Each row is a point. The ring and each string are closed loops that go straight from each point to the next, and from the last back to the first. Before rounding, they use only three directions, however many columns there are. How many times does the string pass through the ring? Passing back the other way cancels.
In the rows, 128 means zero.

Ring:
[[154 159 121 103]
 [137 149 138 126]
 [116 124 146 138]
 [ 83  96 124 120]
 [ 77  81  99  91]
 [133  72 100  68]
 [180  90 112  68]
 [181 133 112  77]]
String, 19 rows:
[[124  93 136 117]
 [120  79 137 117]
 [108  54 133 112]
 [ 59  58  80  72]
 [ 59  70  53  45]
 [ 93  79  60  42]
 [104 117  78  65]
 [152  99 122  91]
 [209  81 142  88]
 [232 104 132  73]
 [201 157  96  57]
 [132 165  82  69]
 [131 134 107  91]
 [165 112 143 113]
 [180 136 169 141]
 [151 143 165 150]
 [ 93 153 137 142]
 [ 70 141 105 114]
 [114 115 115 102]]
Times through: 3
String (20 x 4):
[[114 109  92  76]
 [140  86 117  88]
 [140  53 118  82]
 [113  48 100  71]
 [ 66  67  61  50]
 [ 65  98  57  53]
 [107 104  92  77]
 [152  85 130  98]
 [169  54 125  79]
 [187  54 128  75]
 [176  80 130  88]
 [143 106 111  85]
 [132 119  90  68]
 [162 117  85  51]
 [225  95 114  54]
 [245  76 142  73]
 [193  86 134  87]
 [150 103 112  82]
 [117 116  78  60]
 [119 101  77  55]]
Times through: 0

Ring (7 x 8):
[[193  84 113 191 106  94 183 152]
 [203 120 129 200 120  95 154 143]
 [150 151 139 168 144 119  93 133]
 [104 145 132 138 150 137  75 132]
 [ 74 103 108 118 139 143 105 139]
 [ 98  76  99 131 121 130 145 148]
 [145  67 101 160 107 111 176 154]]
String (28 x 8):
[[216 135 153 201 116  91 123 147]
 [249 115 116 237 119  77 205 138]
 [242 105 118 228 112  78 202 144]
 [220 106 140 202 102  85 157 155]
 [172 109 142 169 110 104 120 154]
 [157  99 107 174 125 110 164 142]
 [202  70  88 206 109  90 230 146]
 [224  55  95 213  91  78 241 157]
 [187  81 124 181  98  95 167 158]
 [156 103 135 160 112 110 122 153]
 [151 105 129 161 117 112 127 149]
 [177  94 136 171 102 100 138 158]
 [219  71 112 206  93  82 208 158]
 [216  74  96 213 106  84 228 148]
 [179  95 107 188 119 101 179 143]
 [171 107 125 177 118 105 144 147]
 [167 114 134 171 118 107 126 148]
 [161 110 117 175 126 110 148 141]
 [202 118 114 207 128  95 176 136]
 [233 141 134 224 129  86 159 135]
 [208 150 155 199 127  96 110 141]
 [154 127 144 161 123 114  98 146]
 [156 119 121 172 131 113 136 139]
 [189 136 113 203 143 103 161 127]
 [213 161 146 210 139  96 122 131]
 [194 153 163 186 126 102  87 143]
 [158 127 145 164 123 112 101 147]
 [176 132 151 174 120 106 101 147]]
Times through: 2
String:
[[ 98  67 103 126 113 129 142 154]
 [121  48  82 147 108 118 194 154]
 [149  55  83 168 109 108 208 151]
 [160  75  94 176 115 106 192 147]
 [156  98 117 167 118 110 148 147]
 [186  98 134 179 104  98 145 155]
 [218 102 135 202 103  86 163 154]
 [239 112 125 225 113  80 187 144]
 [213 119 108 217 130  92 190 133]
 [166 121 121 180 131 110 141 138]
 [155 124 123 171 133 114 129 137]
 [149 127 111 174 143 118 141 130]
 [131 160 124 165 161 129  98 121]
 [ 99 168 143 136 161 142  48 126]
 [ 97 146 148 125 143 139  47 139]
 [114 124 137 137 131 129  83 144]
 [119 108 107 150 136 127 134 137]
 [ 73  96  85 127 146 144 139 132]
 [ 56  80  86 110 138 148 133 140]
 [ 73  73  98 114 123 139 131 149]]
Times through: 0

Ring, 10 rows:
[[145  80 118  89 139 133  91 168 153]
 [149  73 130  67 119 127  76 195 158]
 [145  78 139  63 102 117  89 194 154]
 [137  92 145  74  94 108 108 175 148]
 [123 116 143 107 102 104 138 131 139]
 [116 127 134 131 116 104 163  98 130]
 [114 132 119 152 134 109 194  67 119]
 [116 128 111 155 143 113 199  63 117]
 [127 109 106 137 152 125 168  92 127]
 [137  93 110 113 149 131 125 132 141]]
String (20 x 9):
[[122 117 132 117 109 103 173 109 126]
 [126 111 133 113 119 113 130 129 141]
 [121 121 145 115 113 109 109 134 149]
 [117 127 156 109  91  97 123 133 144]
 [124 112 144  98  86  94 170 129 127]
 [131 102 128 104 114 111 149 131 134]
 [135  97 135  92 115 117 104 159 149]
 [135  95 127  94 110 111 154 139 132]
 [155  62 138  43  99 121  71 221 160]
 [160  55 139  39 118 137   7 248 181]
 [143  84 130  82 126 127  76 179 158]
 [135  97 125 101 123 118 132 140 139]
 [145  78 124  78 118 122 118 169 143]
 [161  53 137  36 115 135  20 246 177]
 [153  67 142  49 110 128  31 229 174]
 [137  93 133  88 114 117 108 162 148]
 [134  98 131  96 112 112 136 144 138]
 [133 100 143  89 109 114  90 167 154]
 [126 113 158  89  88 102  96 164 153]
 [118 125 150 111  93  96 147 124 136]]
Times through: 0

Ring:
[[129 159 154  86 152 179 124 122  81 130 170 126]
 [148 185 132 113 170 124 185 139 109 108 102  92]
 [171 150 107 119 180 104 193 137 107 123  72  86]
 [164  79  97 127 143 124 115 135  77 165 103 119]
 [156  60 113 101 140 164  80 118  56 179 149 141]
 [148  85 137  71 153 195  85 104  53 169 181 146]]
String (30 x 12):
[[166  57 147  15 189 239  84  66  30 186 215 160]
 [122 122 156  80 134 203  75 115  60 153 201 149]
 [114 150 141 131 112 153  95 148  86 134 155 129]
 [138 136 139  96 149 165 119 125  79 140 154 126]
 [160 135 149  44 197 194 150  92  70 140 167 123]
 [138 176 163  62 179 189 152 108  83 120 172 120]
 [141 197 164  60 190 181 176 110  92 108 160 109]
 [166 158 140  63 203 162 185 106  89 124 130 104]
 [145 149 132 105 157 145 145 131  90 130 128 112]
 [128 155 133 130 129 138 123 147  94 129 131 116]
 [122 204 139 141 136 119 161 159 115 101 111  97]
 [164 205 125 111 196 104 231 139 124  94  70  71]
 [199 155 108  79 231 112 242 112 108 117  61  73]
 [169 135 115 101 181 128 174 125  94 133  97  99]
 [140 143 124 128 139 130 133 144  93 133 117 112]
 [128 162 119 159 119 106 135 165 107 122 100 104]
 [164 137  97 145 156  88 173 152 108 130  62  89]
 [138 137 117 141 129 120 126 151  95 136 110 112]
 [165 110 109 110 163 130 144 128  85 148 105 110]
 [145 122 116 129 136 130 122 142  87 144 116 116]
 [121 134 121 158 101 123  95 162  92 140 124 122]
 [159 102 113 108 156 141 127 126  78 154 120 119]
 [197  31  88  82 183 146 123 101  57 189 108 125]
 [171  29  94 106 143 151  79 117  52 193 129 140]
 [153  40 106 112 125 161  58 122  51 191 149 148]
 [130  91 123 126 111 157  67 138  67 165 155 142]
 [142 116 126 112 140 151 110 131  78 149 139 126]
 [158  95 123  89 160 164 114 114  68 160 144 129]
 [126 128 133 124 120 154  94 141  79 145 150 131]
 [112 115 146 113 104 183  54 134  64 157 190 151]]
Times through: 0
String, 32 rows:
[[131 108 122 133 115 145  85 144  77 155 141 132]
 [129  77 122 126 105 162  52 136  60 173 162 149]
 [171  14 116  57 161 204  58  86  29 206 182 161]
 [197   7 118  16 205 220  91  59  23 208 182 155]
 [183  42 125  30 195 209 102  72  36 190 177 147]
 [163  53 137  38 174 220  78  80  35 187 199 157]
 [174  57 134  30 191 215 100  74  39 183 187 149]
 [160  90 131  66 171 185 111 100  59 164 163 135]
 [147 118 128 101 151 156 119 125  77 148 141 124]
 [108 133 143 132  98 163  67 148  76 145 171 141]
 [121  97 141 105 112 187  52 126  57 166 190 154]
 [167  32 126  50 165 210  67  84  32 197 189 159]
 [189  15 112  41 188 200  88  75  32 203 167 151]
 [181  34 107  67 174 177  96  93  45 191 148 141]
 [178  21  97  88 156 163  81 105  46 198 138 143]
 [152  50  96 136 117 135  70 138  63 183 123 137]
 [124 123 118 156 101 125  89 159  88 146 125 125]
 [143 119 115 133 132 128 117 144  87 146 116 118]
 [146 119 103 153 127 105 125 156  95 143  91 109]
 [173 112  87 145 158  86 165 148 101 142  57  92]
 [214  95  78  99 217  93 215 117  96 147  39  80]
 [213 100  86  86 224 105 217 110  94 145  51  82]
 [154 133 116 121 154 125 147 138  93 136 105 107]
 [129 157 121 153 121 113 130 161 103 125 106 107]
 [160 150 101 147 155  88 177 155 112 123  63  87]
 [197 122  83 122 198  80 214 134 108 133  35  75]
 [203 100  85 101 206 101 201 119  94 146  54  86]
 [215  80  69 111 208  84 204 122  95 154  32  82]
 [151 113  96 158 128  96 129 158  97 145  80 106]
 [128 127 116 156 108 119 101 160  92 142 116 119]
 [140 125 123 123 135 139 116 139  85 144 128 120]
 [168  86 110  96 165 147 125 117  71 162 122 122]]
Times through: 2
